Rows are points. Each copy is the shape, with its points in the same order, stretched, turned, moved and blurred by noise. Some copies are also mirrored. Which?
(in the rows, 128 means zero)

Shape (6 x 3)
[[161 148 173]
 [101 170 128]
 [182 171 128]
 [118 157 105]
 [106 134 122]
 [ 91 134 115]]
Copy 1 (6 x 3)
[[139 161 170]
 [ 91  98 153]
 [171 117 171]
 [119  94 134]
 [106 115 127]
 [ 92 106 115]]
Copy 1 is: mirrored
Copy 2 (6 x 3)
[[161 149 165]
 [121  90 149]
 [197 102 160]
 [147  91 130]
 [123 105 116]
 [112 104 118]]
Copy 2 is: mirrored
Copy 3 (6 x 3)
[[139 155  81]
 [ 93 169 132]
 [163 200 106]
 [113 170 151]
 [109 138 154]
 [ 96 128 159]]
Copy 3 is: mirrored

Shape (9 x 4)
[[105 114  96 113]
 [101 153 117 112]
 [150 140 125 149]
 [142  76 157 138]
 [178 126 120 120]
 [124 128 125  98]
 [118 143 112  92]
 [161  87 100 124]
 [139  48 196 148]]
Copy 1 (9 x 4)
[[103 110 115  97]
 [138  96 114 120]
 [151 150 107 109]
 [ 88 178 141 124]
 [142 154 142  85]
 [123 114 144 110]
 [136  97 139 105]
 [ 97 161 135  79]
 [ 62 207 154 150]]
Copy 1 is: mirrored
Copy 2 (9 x 4)
[[153 119  97 129]
 [114 128  94 136]
 [136 164 134 148]
 [143 106 168 130]
 [158 181 133 112]
 [129 133 111 113]
 [129 140  94 111]
 [189 153 128 112]
 [125  73 203 136]]
Copy 2 is: only turned
Copy 3 (9 x 4)
[[ 95  98 126 138]
 [100 126 137 106]
 [156 106 135 116]
 [155 127 112 188]
 [154  86  88 117]
 [110 117 103 126]
 [ 97 112 106 108]
 [138  68  93 153]
 [173 157 113 229]]
Copy 3 is: mirrored

Shape (11 x 6)
[[154 169  92 120 138 131]
 [109  95 168  86  83  86]
 [140 139 134 131 128 105]
 [ 97 110 185 140  85 157]
 [138 193 123 142 106 145]
 [147 120 134  92  95  96]
 [111  80 170 139  84 147]
 [130 186 155 153 140 130]
 [152 148 119 140  88  77]
 [107 157 110 143 128 152]
 [ 86 164 131 145 134 144]]
Copy 1 (11 x 6)
[[136 167  82 110 133 162]
 [121 109 158  95  69  63]
 [112 146 117 108 129 116]
 [161 141 199 143 131  91]
 [153 195 130  98 134 170]
 [131 118 115  77  93 101]
 [157 104 189 140 134  86]
 [117 204 139 106 155 136]
 [105 138 132  69 113 138]
 [139 182 126 154 126 158]
 [119 194 140 156 118 144]]
Copy 1 is: mirrored
Copy 2 (11 x 6)
[[129 147 133 106  68 138]
 [ 86 114  82 142 191 124]
 [132 131 128 133 122 122]
 [ 76 112 161 159 158 142]
 [113 170 175 112  85 152]
 [108 139  88 137 140 131]
 [ 79 105 134 176 154 121]
 [144 141 184 116 111 151]
 [125 175 120 137 128 100]
 [103 130 160 106  89 128]
 [105 119 172  98 112 130]]
Copy 2 is: mirrored
